Every row gives one point. Each copy is the shape, with its points in the same order, stretched, turned, moved and blurred by noise. Some copies are also mirrored. Which?
In the rows, zero is written as 128.

Shape (7 x 2):
[[112 176]
 [104 118]
 [106 182]
 [137 149]
 [148  82]
 [190 171]
 [184 118]]
Copy 1, 7 rows:
[[ 71 135]
 [142 144]
 [ 66 140]
 [106 121]
 [177 112]
 [ 65  63]
 [139  78]]
Copy 1 is: mirrored
Copy 2:
[[123  62]
 [ 98 136]
 [120  56]
 [143 105]
 [147 187]
 [219  98]
 [201 157]]
Copy 2 is: mirrored
Copy 3:
[[118  54]
 [110 118]
 [107  42]
 [142  76]
 [156 157]
 [206  48]
 [197 117]]
Copy 3 is: mirrored

Shape (10 x 4):
[[ 66  97 198 142]
 [153  90 157 163]
 [ 86 133 167 145]
 [ 63 108 139 169]
 [204 175  28 157]
 [ 87 136 127 110]
 [161 125 149 131]
 [154  80 161 124]
 [190 142  41 130]
 [168 137 176 162]]
Copy 1 (10 x 4):
[[211  99 166 107]
 [168  75 129 166]
 [173 123 155 119]
 [167 105 121  85]
 [  7 144  67 165]
 [121 123 159  98]
 [137  97 144 174]
 [154  61 163 163]
 [ 30 105 112 154]
 [161 107 127 199]]
Copy 1 is: mirrored
Copy 2 (10 x 4):
[[ 83 102 149 191]
 [102 125  90 141]
 [ 92 141 147 165]
 [ 48 138 142 154]
 [132 220 110  53]
 [115 136 172 128]
 [139 144 110 129]
 [128 106 107 137]
 [134 185 113  57]
 [135 148 103 153]]
Copy 2 is: only turned

Shape (14 x 8):
[[121 148 128 129  98 131  85 130]
 [107 136 127 122 145 108 164 113]
 [120 126 145 168 155 130 172 113]
 [127 130 100 123 160 122 147 117]
 [129 129 126 128 113 132 154 169]
 [120 136 154 131 142 127 116 131]
 [143 116 116 116 155 108 138 111]
 [143 126 111 123 164 103 124 156]
 [134 127 157 117 128 113 124 107]
 [113   7 111 120 160 125 102 160]
 [116 131 148 115 130 143 173 117]
 [132 143 144 140 167 144 154 103]
 [101 123 156 139  93 125 109 159]
 [142  75 110 130 146 122 175 105]]
Copy 1 (14 x 8):
[[144 115  90 108 101 143  89 113]
 [130 167 116 137 163  96 149  98]
 [119 169 169 123 156 116 161  90]
 [132 149 112 125 187 124 152 122]
 [145 132 115 130 105 147 159 114]
 [152 140 130 130 132 118 109 118]
 [127 121 120 124 178 110 139 134]
 [136 137 111 141 169 129 133 158]
 [133 120 125 114 131  95 122 115]
 [126  58 146 211 194 168 135 117]
 [148 144 138 116 135 110 171  80]
 [156 161 150 105 167 112 149 102]
 [137 125 115 151  79 144 103  94]
 [112 113 154 127 188 123 189 103]]
Copy 1 is: mirrored
Copy 2:
[[111 152 164 136 128 162 129  98]
 [112 119 102 146 137 106 116 109]
 [101 122 109 161 159 119 106 149]
 [118  91 117 125 152 119 154 109]
 [148 148 104 131 105 156 128 134]
 [118 132 147 160 128 127 119 125]
 [125  90 129 112 135 119 144 120]
 [139  81 124 133 116 147 151 105]
 [125 135 157 131 123 115 112 128]
 [117  88 131  81  53 153 203 154]
 [137 160 115 137 135 104 113 150]
 [125 114 136 157 174  93 128 140]
 [116 168 130 153  95 168 108 122]
 [128 103 112  88 127 110 152 155]]
Copy 2 is: mirrored
Copy 3 (14 x 8):
[[124 172 133 133 119  98 102 126]
 [138 137 121 139 139 160 152 132]
 [121  99 139 145 134 123 177 116]
 [142 119 107 167 134 126 141 150]
 [121 140 115 136  88 144 132 133]
 [129 140 164 139 126 119 132 135]
 [143 103 123 159 142 147 120 142]
 [129 127 129 190 115 142 113 161]
 [143 119 154 125 139 145 116 121]
 [ 62  83 129 124 136 147  85 185]
 [143 121 129 100 125 146 159 132]
 [148  99 152 150 135 104 166 134]
 [100 169 146 110 106 135 114 120]
 [123  61 107 134 140 158 136 132]]
Copy 3 is: mirrored
Copy 4:
[[139 125 114  96 150 138 136 153]
 [104 113  99 129 134 110 124 106]
 [125  87  99 126 116 141  95  60]
 [133 129  91 116 128 106 151 105]
 [123  99 144 117 120 145 153 110]
 [131  80  93 103 156 123 118 110]
 [139 111  91 133 134  98 129 120]
 [148  95  89 123 123 104 154 141]
 [131 100 101 123 162 113  94 121]
 [157  82 123  57 108  36  86 135]
 [108 110 123 121 145 126 126  82]
 [143  90  84 129 154 128 122  69]
 [118  87 135  88 140 136 100 141]
 [135 130 127 130 107  96 107  83]]
Copy 4 is: only turned
